Each row is a point. To make a cloud, some directions were put in groups of two or more. Within a group, all points are equally far from the middle, so they leave a hole (a ring in 2 directions, a hollow ball in 3). The other directions are filled evenly. Then the cloud was stretched, turned, moved and blurred a little. How many holes are there, and how many directions does each take, smallest first?
In the rows, zero is written as 128.

Cloud, 15 rows:
[[144  72]
 [174 155]
 [ 80 146]
 [184 125]
 [139  70]
 [ 95 166]
 [185 124]
 [183 113]
 [115  72]
 [183 135]
 [ 83 151]
 [ 83 151]
 [ 78 107]
 [165  82]
 [ 80 144]]
Holes: 1 (2)

Cloud, 13 rows:
[[177  82]
 [ 94 145]
 [161 162]
 [110 157]
 [199 130]
 [125 163]
 [149 164]
 [ 85 124]
 [116  80]
 [197 134]
 [103 153]
 [201 113]
 [200 111]]
Holes: 1 (2)

Cloud, 19 rows:
[[ 95 221 132]
 [123 179 208]
 [ 95 160 162]
 [155 121 168]
 [ 88  94 158]
 [104  87  80]
 [124  90 170]
 [130 151 162]
 [107  67  95]
 [ 94  79  88]
 [124 176 201]
 [114 175  99]
 [150  99 182]
 [129 104 162]
 [173 134 186]
 [114 121 202]
 [133 157 164]
 [ 95 128  76]
 [107 136  73]]
Holes: 0

Cloud:
[[177  85  87 119]
 [ 80 162  87  60]
 [136  96 136 171]
 [105  85 136 129]
 [141 180 136  53]
 [121 164 136  61]
 [123 115 181 147]
 [104 173 150  68]
 [158 103 140 150]
 [126  78 196 169]
 [190 137 102  82]
 [ 96  70 141 179]
 [106 154  78 106]
 [185 155  98  80]
 [140  82 142 165]
 [ 80  69 169 182]
 [112 122 102 172]
 [181 134  81  84]
 [140 154  99  57]
 [126 120  89 208]
 [ 93 173 165 104]
 [139 162  94  56]
 [199  80 145 157]
 [140  83  93 173]
 [111 156 144  68]
 [118 116 174  94]
 [118 160  57 140]
 [ 86 132 129 183]
 [164 137 111  69]
 [140 154  45 141]]
Holes: 0

Cloud, 54 rows:
[[162 147  73 152 167 100]
 [200 166 121  90 139 134]
 [117 139  58  89 129  98]
 [190 122 143 124 152 110]
 [160 191 159 166 112  89]
 [138 134 155 206 135 118]
 [129 108  62 130 136 170]
 [116 138 104 127  86 179]
 [118 137  86 138 122 203]
 [108 161 127 237 104 150]
 [210 139 103 159 131 187]
 [123 157 131 134 146 191]
 [152 223 103 225  74 137]
 [126 142 154 159 125  68]
 [160 132  62 158 147 103]
 [109  96 110 230 143 193]
 [133 168 116 127 108 191]
 [135 183 132 148  91  62]
 [ 85 131 144 128 153 158]
 [178 197  74 207  70 181]
 [165 146 161  95 122 157]
 [133 161 170 148 109 101]
 [ 80 119  99 127  72 143]
 [122  77  82 119 170 132]
 [135 136  64 204 113  93]
 [128  56 146  87 157 100]
 [136 102  94 186  68 147]
 [151 205 111  96 110 110]
 [150 174  65  99 127 113]
 [138 174 106 235 127  93]
 [136 179  82 206  82 193]
 [106 173 132 124  86 131]
 [148 188 134 202  67 104]
 [153 114  85  88 143 132]
 [136 190  59 114 164 128]
 [ 86 113  97 157  79 170]
 [158 140  95 224  84 109]
 [128 137 146  58 111 116]
 [176 161  87 185 103  69]
 [114 109  91 147  62 150]
 [128 167  83 172  80  76]
 [ 86 157 134 112 139 139]
 [176 141 142  67 130  77]
 [175 175  66 185 123  85]
 [149 148 108 167  77  51]
 [101  79 159 180  96 159]
 [121 142  69 120  78 123]
 [184 152  73 116 135 121]
 [102 112 146  77 145 132]
 [126 169  34 133 162 145]
 [157 147 136 131  41 158]
 [142 151 156  71 106 124]
 [107 119  81  62 142 115]
 [112  48 144 133 161 116]]
Holes: 1 (4)
